Every row gives one point. The window is the flat piece filled in between its corners: a triangle in 3 columns, a solid with four corners in 4, and so on. A path goes straight from each point to the next, and from the last back to the first. List the points from which the path goes on through the window.

Window, 3 rows:
[[ 26   2   5]
 [-47 -46  22]
 [ 31  40 -29]]
Path:
(1): [  8  47 -16]
(2): [13 22 16]
(3): [ 42 -28 -19]
(4): [  2 -20  -4]
(5): [-29   8  42]
(6): [28 26 49]
(7): [ 49   5 -60]
(8): [ -8 -20 -38]
(9): [-21   3  28]
(10): [-36   0  29]
(11): [  5 -45 -31]
(12): [ 43  -8 -30]
Through the window after points: 2, 4, 10, 12

Window:
[[ 43 -60   4  13]
 [-46   7 -15 -30]
 [ 11 -54  28  19]
 [-15  43  -1  15]]
Path:
(1): [20  1 46  2]
(2): [-10  12  35  -6]
(3): [-28  32 -47  39]
(4): [ 17 -43 -15  29]
(5): [ 33 -34  27  13]
(6): [ 32   0  35 -19]
(7): [-12 -51   8  37]
(8): [  0   5 -12  42]
Through the window after points: 6

Window, 8 rows:
[[ 19 -23 -14  19  18   4 -26 -12]
 [ -4  -4  39  -7 -23   3   6 -32]
 [ 13  -7  17  -3   2 -40  -7 -15]
 [-14 -19  -3 -34   7 -25  23 -51]
 [ -8  40  13  12  13  36 -29  -2]
 [ -8 -21  13 -19 -26 -21  -4  39]
 [  0  11  14  -1  51  11   9  42]
 [  0  -8 -34  27 -38   4   2   7]]
Path:
(1): [ 37   3  -1 -32  -2  -5 -13  -4]
(2): [-30 -31   6  25   9 -12   4 -26]
(3): [-20  10  15  10  19  -4 -19 -13]
(4): [ 42  20 -12  -3  -3  40   7 -39]
(5): [ 49  27   4  -2  18  13 -13  11]
(6): [-20  -9  -2   5  24   0  -4  25]
(7): [-41 -18  29   8  -6 -27   7   3]
(8): [ 30 -15 -18 -21 -15  -2   8 -10]
(9): [ 18 -21   5 -24   3 -14  22   3]
(10): [-18 -13  10   6 -16 -12 -19  14]
(11): [-41 -16  60   5 -20 -20 -11  -6]
(12): [ 29   3 -21 -28   3  10  24 -50]
Through the window after points: 1, 11

Window, 9 rows:
[[ 19 -23 -29 -52 -32  18  27  43 -36]
 [ 25  29 -12  18   1  35   1 -16  18]
 [ 14 -46   3 -24 -32  24  22  20  20]
 [  1 -13  26 -23 -42  31  59  39 -17]
 [ 23 -10   7  42 -27 -19  56 -50  30]
 [-31  26  -8  32  38  12   0 -35  13]
 [ 13  15 -11  54  60  18  -7   9  -7]
 [ 24 -17  20 -49 -21  19 -20  13 -33]
 [ -4  32   8   2   6 -13  -8  18  20]]
Path:
(1): [-21 -10 -34  45 -14  22   5 -15  40]
(2): [ 12   6   8   3   3   3  35 -12   0]
(3): [ 28  12  12 -57  11  19  36   8   9]
(4): [ 17 -18  -6  24 -16  11  11  10  -4]
(5): [  3  -3  13  13 -43  29 -18  27 -40]
(6): [ 31 -12 -13 -21  11   7  42   5  11]
(7): [  3 -11   7 -17   6  15  33   2   1]
(8): [ -8  -2   2  13 -15   9   8  20  -4]
(9): [ -5 -12   8  24 -18  37 -36  22   0]
(10): [ 26   8   5 -21   4  12  31   2 -13]
(11): [  9   5  11 -58  29  13  16  -6  43]
(12): [ -1  14   1  27 -11   8  -9   3 -17]
Through the window after points: 9, 11

Window (11 x 11):
[[ 14  24  12   7 -23  21 -27  40 -23   4  43]
 [ -5 -27  10 -11  -5 -38  17 -18  19 -10 -16]
 [  5  18  24 -19  21 -44   9 -37  22  14 -26]
 [ -6   4   4 -23  44 -33  26   0   6 -18 -25]
 [  9  20   6   8   3  37 -13   0  11 -20  58]
 [ 17   7 -21  21  14   9   2 -22 -30   9  45]
 [  4   5  16  43   8  31 -23  22   2   4  18]
 [-38  21 -19   5   6  38  25 -26 -21  25  45]
 [  1  -5  -3 -14  29 -47  32  -4  37  25   4]
 [  5  40 -26  29 -15  22   4   8   2 -10  22]
 [ -4  12  35   9  18 -48  44  -9  11 -12  -1]]
Path:
(1): [-18  21 -16  13  39 -60   7   2   8  -1  26]
(2): [-32  28  -5  26  53 -10 -19 -39  -2 -14  11]
(3): [ 33 -14  16 -14 -24  -5  45  12  18  15  13]
(4): [ 10   8  12  -5  11 -16  26 -11  10   9   5]
(5): [-30  18  -6   2  39 -39  -8 -22   3  -7  -2]
(6): [-10  21  -2  -5  18 -41  -1 -22   7   0   8]
(7): [ 20 -10  16  -3  21   7  38   2   9  10  -8]
(8): [ 16  17  26  -3 -13  21  45 -17  18  13  12]
(9): [  3  11  -6  16  12 -11  -9  -4  -8   3  27]
(10): [-27  -8 -21  20   6 -18 -31 -16  -4  -5  50]
(11): [30 34 19  7 12 14 54 -2 -9  9 -1]
(12): [ 21  12  -3  10 -12  19  12   1   4  -3   7]
(13): [-14  37 -16  23   7  -4   2   2   6  -6  23]
(14): [ -2  12 -10   9  15  -6  -6 -16  -3   7  44]
(15): [ 15   7   1   9   2   9  11   2 -21   2  12]
(16): [  8  -8   7 -18  10  -7  33 -12  29  28   1]
Through the window after points: 4, 6, 10, 12, 14, 16

Window, 14 rows:
[[-23   5   8  -9  13  19  29 -10  -6  22 -23   1 -24  -4]
 [-15 -25   4   5   4 -19  -4 -16 -14 -28  46 -16  33  -6]
 [-12 -14  21  29   1 -16 -18  21  10 -15 -23   1   5   4]
 [ -3  14 -11  22 -17 -17 -50 -14 -12  11  -1  32  11  15]
 [-10  -1   7  -1  11  -9 -19 -11 -19 -16   9  19  14  43]
 [ -9  11   1   7  13 -30 -14  31 -30  -4   1   1 -35  16]
 [ -6   2   5  -6  -9 -17  11   4   7 -31 -27  -8 -17 -22]
 [-22  -7 -16 -25  -7  23  43  -4   3  24  12  60 -17  -1]
 [ -6  10  54  -3  15  13 -22   3  -6  -5 -10  16  -9   0]
 [ -8  13 -12  18  19  19 -37 -13   6  -2 -12  24 -18   6]
 [ 11  51 -24 -15  21 -38   6  39  12  20  10  25  29  17]
 [ -2  20  14  39  -5   3 -12   3  -6 -21   2  -5   3  13]
 [ 22  -1 -15 -34 -15   5   5  34   7  21  25  26  49  23]
 [ 14  -4  23  16   5  -5  -5 -12  19   2  25  -7   1  34]]
Path:
(1): [-35   9  -4 -22  -8   9 -11  23  -7  -8  24  -9   8  25]
(2): [-25  22  13 -10   4  12 -15  21  23  -5 -11  10  -4  15]
(3): [ 29  -5 -13  23   8 -21  14 -15 -31  25  -2  29  -6   4]
(4): [ 10 -12  12  33  11 -20 -10   3 -10  -3  -3   8  14   8]
(5): [-19   0  13   7  -2  -5 -10  18  10 -10 -15   6  -5   6]
(6): [-25  28   4 -20  -5 -23  -3  15  17   1  21  -3  -5  26]
(7): [  9  23 -11   0  17 -21   0  23  -5   7  -2  21  13   8]
(8): [ 28 -12  14  34  11 -21   5  -7  11   9 -37  43  -5 -14]
Through the window after points: 4, 6, 8
